Each point is reached from the start by the listed moves, each made once or not at all, plus a little noise. Say if it took an odd or an even number of moves. Then give how often each move was made.

Moves:
(1): [ 2.95 -0.38  0.61  0.68]
(2): [ 0.02  4.58  0.43 -0.21]
(3): [-0.96 -0.49  3.92  0.59]
Start: [1.74 0.12 1.31 0.12]
Points:
[ 0.82 -0.56  5.32  0.77] => odd (0, 0, 1)
[1.67 0.20 1.01 0.23] => even (0, 0, 0)
[4.80 4.16 2.11 0.64] => even (1, 1, 0)

Moves:
(1): [ 3.49  0.45  0.48 -0.55 -1.23 -1.98]
(2): [ 0.15  4.78  1.00 -0.43 -1.11  0.35]
(3): [ 0.49 -0.87  3.99  0.89  0.70  0.96]
(4): [ 0.79  0.82 -1.34  3.07  0.74  0.09]
(5): [ 1.07  0.03 -1.43 -1.00  2.97  0.01]
(6): [ 2.04 -0.33 -0.57  0.25 -0.85  3.14]
Start: [ 0.10  2.15  1.89 -0.36  0.34  0.87]
Points:
[ 1.28  2.22  0.48 -1.22  3.26  0.63] => odd (0, 0, 0, 0, 1, 0)
[ 4.97  6.48  6.07 -1.38  1.53  0.44] => even (1, 1, 1, 0, 1, 0)
[ 2.12  2.90 -0.72  1.76  3.95  1.10] => even (0, 0, 0, 1, 1, 0)
[ 3.04  1.74 -0.04 -1.16  2.55  3.96] => even (0, 0, 0, 0, 1, 1)

Moves:
(1): [ 5.28 -1.17 -2.23  1.84  0.54  0.01 -0.58  0.03  0.10 -0.52  0.58 -0.60
  1.08 -1.14]
(2): [ 0.34  4.28  0.18  1.18 -0.18 -0.49  0.97  2.23  0.86 -0.24  1.68  1.47
  2.72 -1.57]
(3): [ 1.25 -0.20  2.42 -2.80  1.43 -0.06  0.52 -0.39  1.27  0.24 -0.21 -0.60
  1.18 -0.18]
(4): [-0.86 -1.22  1.54  3.37  1.68 -0.33 -0.37  0.33 -0.57  1.29  0.31  0.75
  0.57  0.39]
(5): [-0.32  0.82 -2.06 -0.08  3.57 -0.72  0.61  0.02 -0.43 -1.07  0.20  0.21
 -1.26  1.16]
(6): [-0.52  0.40  0.31 -0.28  1.55  3.22 -0.72  0.83 -0.86 -0.59  0.03 -0.83
  1.36  0.83]
(7): [ 0.02 -0.11  0.21  0.64 -0.43  0.11  2.73 -0.22  0.16 -0.04  0.20 -1.92
  0.76  0.22]
(8): [ 0.11 -0.98  0.49 -0.17 -0.12 -0.37 -0.64  2.96 -0.05 -0.65 -0.92 -1.22
 -0.25  0.29]
(9): [-0.58 -0.94  0.10  0.85  0.26  1.10 -0.04  0.76  3.20 -0.89  0.26  0.01
 -1.00 -0.89]
(10): [ 0.42 -0.05 -0.20 -0.56  0.40  0.71  1.17  0.96  0.61  3.13  0.28  0.53
 -0.61  0.13]
(11): [-1.23 -0.99 -0.34 -1.48 -0.35 -1.44 -0.70  1.11 -1.47  0.44  3.87 -0.41
  0.54 -0.37]
Start: [ 1.10  2.23  3.48  0.82 -1.67 -0.92 -3.64  0.30  0.05 -1.37 -0.14  1.28
 -0.60  3.13]
Points:
[ 0.14  4.12  3.58  5.33  4.12 -1.32 -2.06  7.55  3.69  0.16  1.44  3.25
 -0.38  2.65] => even (0, 1, 0, 1, 1, 0, 0, 1, 1, 1, 0)
[ 6.63  4.42  1.52  4.12 -0.59  0.39 -2.10  4.28  4.87 -0.02  2.48  2.81
  1.65 -0.45] => even (1, 1, 0, 0, 0, 0, 0, 0, 1, 1, 0)
[ 1.44  4.96  5.59  3.50  4.96 -0.58  1.98  4.06  5.25  1.03  2.47  1.75
  1.93  2.26] => odd (0, 1, 1, 1, 1, 0, 1, 0, 1, 1, 0)
[-1.10 -0.37  7.56  0.72  3.06  1.42 -5.06  2.94  1.47 -0.99  4.08  0.42
  2.02  2.78] => odd (0, 0, 1, 1, 0, 1, 0, 0, 1, 0, 1)
[ 5.46 -1.22  4.37  4.22  6.84  2.23 -2.09  4.96  2.84 -3.73  0.26 -2.94
  1.81  3.91] => even (1, 0, 1, 1, 1, 1, 1, 1, 1, 0, 0)
